Each row of a before or after table is a point. The points were changed in one or more steps. Then noise was added and the rows were shuffled. The steps act on how far a point lies along the listed directions, d1 being the first. Name the steps. A step turns or swaps two directions, mirrors them in a line or flattens them onto one, adds a multiple of one to another, or multiplies one. Angles are multiples of 10 degrees, from the lower direction toward the higher: turns from -170 to 170, lines from 10 to 170 but not 90. Use the fewest steps. Two steps may share a direction if one is a turn and the other turns, adds or multiplies; they go together, in the order done. Otherwise the lowest direction goes first.

Directions:
(1): [  3  22 -41]
(2): [  9 -41 -21]
Before, 13 rows:
[[ -6  27  60]
 [  6  33 -62]
 [-11   1  33]
 [-21   5  46]
 [ 21   7 -44]
 [ 11  -3 -11]
 [-28  10  57]
 [ 14  35 -54]
 [-16   0 -15]
 [  1  29 -41]
 [  0  31 -18]
 [ -8 -12   8]
 [ -3   9  -7]]
After (13 x 3):
[[ -6  -9 -13]
 [-10  19 -45]
 [  8  44 -50]
 [ -6   5   9]
 [-10  16  46]
 [ -1  17  64]
 [ -3  12 -34]
 [ -7  25  26]
 [-14  27 -56]
 [-10  15  68]
 [  9  -6  12]
 [-18  -6  11]
 [  7  -7  47]]
Steps: mirror d1 and d2 in the line at 110 degrees

Directions:
(1): [-50   0  21  25  22 -20]
(2): [ 11  42   7  25 -34 -26]
(3): [ -2 -47  -2  29 -37  -2]
(4): [-37  17 -43  -1 -19  24]
(5): [12 11 15 38 12 49]
Before:
[[  4 -35   2 -26  22  14]
 [ 31 -11  30  10  19  37]
 [ 10 -18  11  14  19  -5]
 [  2  -2  13  17  -8   4]
 [  0  27   2   2  14  -2]
 [-69 -12  -7   8  13  -7]
 [-32  -7  19  24  11  -1]
 [-13  -3  -1 -23  11 -28]
 [ -8  15   6   8  31  15]
 [ -2 -16  38   8  11 -29]
 [-12 -14 -12  16 -17  49]
 [  2   8  -3   2  -7  13]
 [ 22 -19  -7  -8  24  46]]
After (13 x 6):
[[ -1  -3  15  19  -8   4]
 [-16 -16  45  14  16 -35]
 [  6 -18  10  16  22  -7]
 [-53  -9  28  34  18  -7]
 [-15  16  10  11  33  10]
 [-19  -1   2 -20  14 -32]
 [  5   9  -5   1  -9  15]
 [-95 -14   4  21  24 -18]
 [ 34 -19 -11 -14  18  52]
 [  9 -34   2 -26  20  16]
 [ 36 -11  27   6  16  39]
 [ -4  27   2   4  16  -4]
 [ -8 -13 -15  13 -19  51]]
Steps: multiply d1 by 1.6

Directions:
(1): [-10  10 -14 -40 -26  -6 -22 -42  41]
(2): [ 24  40 -15  37 -13   5  42 -26  16]
(3): [ -6  24  39  10   8  48 -29 -30 -17]
(4): [-18 -19 -18  -3 -56  20  15  -9 -43]
Before:
[[-10 -21  26  16   7  12  -1  36 -39]
 [ 10 -31 -34  15  16 -42  29  38  -4]
 [-19 -24  13  -2 -29  16 -14  -2 -19]
 [  3  -5  -1 -14 -25  33 -10 -36 -13]
 [  9  20  10   2 -20  23   1 -22 -21]
 [-39 -39  -5  -5  17 -13 -13  54 -63]
 [-18 -61  -7 -41  11 -49 -22  26  29]
 [-15 -15 -11 -40   2 -27 -20   7  30]
 [-14 -42 -20 -31 -25 -39  -1  36   0]
 [ -8   9  12   5  -5   8  -9 -33  11]
 [ 11  28   8  52  34  13  -1  -3   9]
 [  1 -21 -21 -21 -18 -26  29  31   6]
 [  0 -17   4   3  40  -4  -3  41 -20]
 [ -7  -2 -13 -25  15 -25   1  -2  45]]
After:
[[  1 -21 -27 -27 -22 -31  29  29  12]
 [  5  28  16  -5 -24  33 -11 -38 -16]
 [ -4  -7 -12 -14  22 -28   9  12  34]
 [-12 -84 -38 -43   7 -90   7  60  37]
 [-13 -53 -44 -45 -34 -65  11  43  17]
 [  3 -28 -10   5  40 -22  12  61 -20]
 [-37 -57 -41 -24   4 -56   8  70 -38]
 [ -9 -28   9   7   1  -6   6  41 -26]
 [ 11 -32 -34  18  18 -44  32  40  -6]
 [-20 -29  -4 -17 -41  -2 -14  -7  -1]
 [ 12  36  31  70  47  36  -8  -2 -13]
 [-11 -27 -26 -38   2 -48  -5  27  32]
 [ -9  12  17   7  -4  14 -13 -36   9]
 [ -1  -3  -4 -26 -33  32 -17 -50  -1]]
Steps: add 0.7 times d4 to d1; add 1 times d2 to d3

Directions:
(1): [-43   5  25 -18  51  24  17 -18 -28  -1  -9  37]
(2): [-13 -24 -55 -31  15  21  38  30  33   0   9   0]
Before (14 x 12):
[[-85 -19 -12 -62  83  39  57   6 -19  -7  -5  61]
 [-16 -40 -68 -41   5  42  51  49  37 -20  19   0]
 [-57 -38 -64 -50  76  48  80  28  33  -6  -5  27]
 [ 49   8 -10  18 -25 -25   1  -4  -7  -7  14 -29]
 [ -7 -19 -26  -2   7  14  14  13  36  -9  13   2]
 [ -2  10   5  -6   7  10  -5   4  -1   8   5   3]
 [ -5  -3 -39  -8  -7  -2   5  14   3  15  24 -17]
 [-35 -11  -7 -23  34  28  20   9  -7   9  -1  13]
 [ -7  -9 -31 -35  21  27  15   2   4   3   7  16]
 [ 21   9  31  27 -30 -12 -40 -13 -26 -11   1 -15]
 [  1  -9  18   2  15  -5  18 -16   7   6  -2  -1]
 [-28  -3   1 -33  47  27  21  -4  -5  -4  -5  38]
 [ -3  -7 -33 -12   1   0  24  32  22   7   9  -5]
 [-53  -8 -14 -44  83  49  68  -9 -28 -12  -5  41]]
After:
[[  4  -6 -39  -9  -8  -3  21  35  27   7  12 -12]
 [ -1  -4 -40  -6 -12  -6   2  18   6  16  26 -22]
 [ 46   9  -8  18 -23 -23   1  -7 -10  -8  14 -26]
 [-25  -3  -1 -31  42  24  19  -2  -1  -5  -4  35]
 [  1 -12 -34 -32  12  24  12   5   9   4   6   8]
 [ -1   9   4  -5   7   8  -6   4   0   7   5   1]
 [-43 -11 -18 -39  72  44  63  -6 -22 -11  -3  34]
 [-32 -11 -11 -21  26  26  20  12  -4   9  -1   9]
 [-75 -18 -19 -58  68  32  54   9 -11  -5  -2  51]
 [ 11   9  36  23 -19  -7 -36 -17 -32 -12  -2  -7]
 [  0 -21 -31   2  -2  11  11  16  41  -8  14  -4]
 [  0  -9  19   3  13  -6  20 -16   5   6  -2   0]
 [-36 -40 -75 -42  51  36  72  38  45  -6   0   9]
 [  4 -43 -79 -33 -15  34  42  57  48 -21  21 -16]]
Steps: add -0.3 times d2 to d1

Directions:
(1): [-12   6  16  -5  30  42 -29   6 -14  12  22  25  -2   0 -22 -15  18  22
  17  87]
(2): [  2  26 -43  -9  -5  -4 -13  -6  26  11  69  26 -31 -26 -27 -35  -2 -23
  27 -29]
(3): [  2   8 -43  31   1  23  38   4  17 -20  23   4 -28  39  30   4 -19  71
  -8   4]
Before, 12 rows:
[[  7  -4 -28  29 -22 -23  41   3  12  -6  -6 -16  10  21  37   9 -21  21
  -25 -35]
 [-15   1   4   9  15  22   3  11 -10   5   9   2  -5  24  15  -4   7  51
   -6  42]
 [  2  -6 -14  19   9   6  22  16  -6 -18 -23 -16   8  39  36  19 -18  28
  -27 -15]
 [-15  -1  32 -19  18  15 -44  -9 -27  46  -8  25  21 -30 -29 -23  39 -35
   15  40]
 [-16  -1  19  -1   3  -4 -17  -1 -16  12 -11  -4   2 -14 -20 -10   5 -21
   -4  -1]
 [-11 -14  45 -41  20  -4 -56 -19 -38  34 -12  11  34 -27 -28 -14  27 -48
   17  44]
 [ 17  -7 -24  33   3 -26  14 -12  18  -5  18 -19 -10   6  20  -5 -14 -13
   -8 -59]
 [  9  -3 -43  20 -11   5  44  -8  25 -29   4 -14 -33  24  28  -3 -20  60
  -12 -25]
 [ -2  14 -72  38 -21  12  51   7  38 -33  31   7 -39  21  35   8 -20  49
   -5 -21]
 [  4   9 -23  17 -13  -2  35  -3  -1 -10   1  -4 -10  32  36  17 -29  35
  -13 -13]
 [  2  -7  23 -21 -15 -15 -10  -4 -13  -1 -11  -3  10  -5 -29  -2  12 -29
   12   1]
 [-12  11  30 -12  -2   1 -43  12 -22  35   5   7  21 -31 -36  -3   6 -33
   14  42]]
After (12 x 20):
[[  7 -12  28   5  22 -11 -36 -10  -8  19  11  -4  11 -23 -18 -18  15 -51
   10   9]
 [-10  -2  29 -24  22  26 -38  -7 -12  12   4  10  -3 -22 -35 -26  28   2
   17  76]
 [  9 -12 -45  13 -25 -33  42 -21   9 -15  -9 -21  -4  31  46  16 -31  26
  -17 -79]
 [  1   3 -49  27 -18 -11  44 -10  14   3  -9  -1 -13  22  40   0 -11  29
  -20 -73]
 [-23   9  14 -10  19  40 -40  13  -7  11  23  32  -1 -30 -35 -13  32 -18
   28  95]
 [ -8   0  -6  16  -9 -11  13  -1  -4  -4 -11 -13  -8   3   3  -4 -10  -1
  -13 -36]
 [ -5  -7  31  -8   5  -4 -30   3 -19  28  -6   7  36 -20 -17 -11  18 -31
    1  50]
 [-16   3  -1   8  13  25   6  11  -5   4  15   3  -8  24  14  -6   5  52
   -5  37]
 [ -7  -3  24  -9  31  17 -28  17 -23   6 -16   4  23   7  -7  -2   6 -11
   -3  44]
 [ -9  10  28 -13  12  14 -23  -1 -29  20   2  15   8  -5 -11  -2   5 -11
    9  59]
 [  9  -5  -4  -8 -25 -23  19  -6   1 -17 -10 -11  -2  13  -6   7  -5  -8
    2 -34]
 [  5  12 -35  29 -34 -18  31   8  11  -1   3 -17  -4  14  24  19 -36  22
  -13 -52]]
Steps: swap d1 and d3; multiply d2 by 0.7

Directions:
(1): [ 31 -25  11  17  -5 -29 -20 -10  17  37  39   4 -58   9  52 -25  21 -20
   0 -18  12 -27 -12 -34  64  26   0  26 -24 -16  -9 -27]
(2): [-20  38  34 -15   4 -19 -18   2 -27  52  -6   3   9   4  25  -6 -21  23
 -23   1 -26  13  36 -11 -14 -23 -10 -46   4 -70  -1 -62]
(3): [ 14   5 -16   9  46 -58  38  11   5 -14  26 -21 -18  41  35  17 -79  14
  -4 -35   1 -24  -6  22 -26 -20   7  -4  13  20 -26   7]
(4): [ -9 -12  32 -35  -4 -54  -3  36 -14   1  33 -41  20 -32   8  12  38  -3
  44  -6  61  34  -4   7  -9 -26   0  31  43 -17  -3   4]
(5): [ 37  34 -29  -7 -19 -36 -12  11  42  -4 -15  -6  31  31  27  -8   0  21
  61  33  -5  43 -27  -2  23  16 -11 -53 -35  -7  10  24]
(6): [ -9  38  38   1   6  -4   3   5 -14 -51  18 -43   0  27  24 -64  19 -50
  -1  20 -19  -2  31  19 -43  27  -8  22 -43   8  13  -5]
Before, 9 rows:
[[ -8  13 -47  18  -8  63   6 -22  20   0 -64  47  14  10 -33  21 -64  44
  -27  11 -70 -18 -13   4  -3  -1   0 -62  -1  -6  14   4]
 [-41  39  21  -4  24  11  51   7 -30 -83  13 -60  48  19 -19 -28 -10 -27
   -4  18 -10  19  32  53 -91 -29   7  24  -6  36  11  28]
 [ -2 -30  12 -18   3 -39  14  46 -25   0  12 -22  22 -33 -20  30  16  -2
   35  -3  36  20 -15  12 -16 -26  21  19  45   9  -5  39]
 [  8  31 -49  -9  -6 -15   8  -5   8  24 -45  31  16  10 -21  44 -35  65
   -4  10 -28   7  -9  17  -5 -13 -12 -74  -8 -26   1   6]
 [-39 -24  48 -31 -23 -16 -32  25 -48   9  15 -40  34 -47 -19   6  59  -4
    8   4  40  20  31   4 -31 -35   7  33  54 -40  -7  -8]
 [-26   4  22  -2 -17  25  20   0 -22 -76  -7 -28  32 -21 -28 -43  63 -28
    1   7  16  17  21   3 -43  18   3  49   5  25   8  14]
 [-15  10   1  14   9  25  16 -12  -7  11  -5  10 -33  18 -15   0 -22 -11
  -42  -9 -38 -30  10  11  -9   3  -2 -10   6  11 -10 -19]
 [  6  20  -4   7  -3 -18  -5  13 -13 -13 -31  -5  13  -2  -6  -6 -21  22
   12  13 -27  10  -7  11 -17   1 -12 -47 -17  -8  18   7]
 [ 30  12 -24  13   5  -2 -13  10  17  -6 -28  26  13  12  12   3 -26  16
    0  17 -24  28 -19  10   3  -7   0 -51 -12 -18   2 -10]]
After (9 x 32):
[[ 11  -9 -32  35  12  42  20  -6  -4 -10 -34  32  -8  17 -29   4 -36  -7
  -30   8 -54 -29  -6   5  -9  17  19 -22 -25  38   1  35]
 [-40  50  61 -41  -6 -34  -2  40 -28 -38   6 -65  51  -8  17 -36  10  -8
   33  25  -4  40  29  34 -73 -21 -12  -4  20 -50  24 -18]
 [-18 -25 -29  30 -21  82 -24 -38 -13  19 -48  47  -2  -4 -47  14  -9  17
  -64   6 -52 -39  18 -13   5   2  12 -22  -4  -1  -6  -1]
 [  4  15   3  -3  -5 -32  -5  22 -16 -10 -22 -13  18 -13  -4   0 -11  24
   26  11  -8  21 -10  12 -17  -8 -12 -39  -2 -13  17   9]
 [-17 -42 -61   4  12  31  54  -4   7 -19 -17  14  42 -27 -72  85 -37  49
    5 -16  30  14 -39  23 -10 -63  25   3  62  55 -10  64]
 [ 21  26  10  -6   6 -32 -17  30   1 -19  -4 -10  25   7  28 -19  -2  -4
   19  23  -6  46  -3  19 -21 -12  -4 -32  -7 -32   6 -18]
 [-10  78  20 -29   1 -54   5  18 -24 -16 -10 -37  30  24  16 -21  -1  15
   10  29 -24  27  35  38 -63  -4 -24 -48 -30 -48  14 -16]
 [ -5 -53 -48  13 -25  55  24 -16   9 -28 -37  38  21 -46 -70  37  33  29
   -4 -17  29   3 -29 -20  20   1  16  25  44  44  -4  39]
 [-25   4  34 -17   6 -24  11  18 -23  11  24 -29 -14  -6  -5   7  11 -15
   -5 -10  11  -1  10  16 -20 -20  -4  17  41  -7 -12 -19]]
Steps: turn d4 and d6 by -160 degrees; add 0.5 times d6 to d2
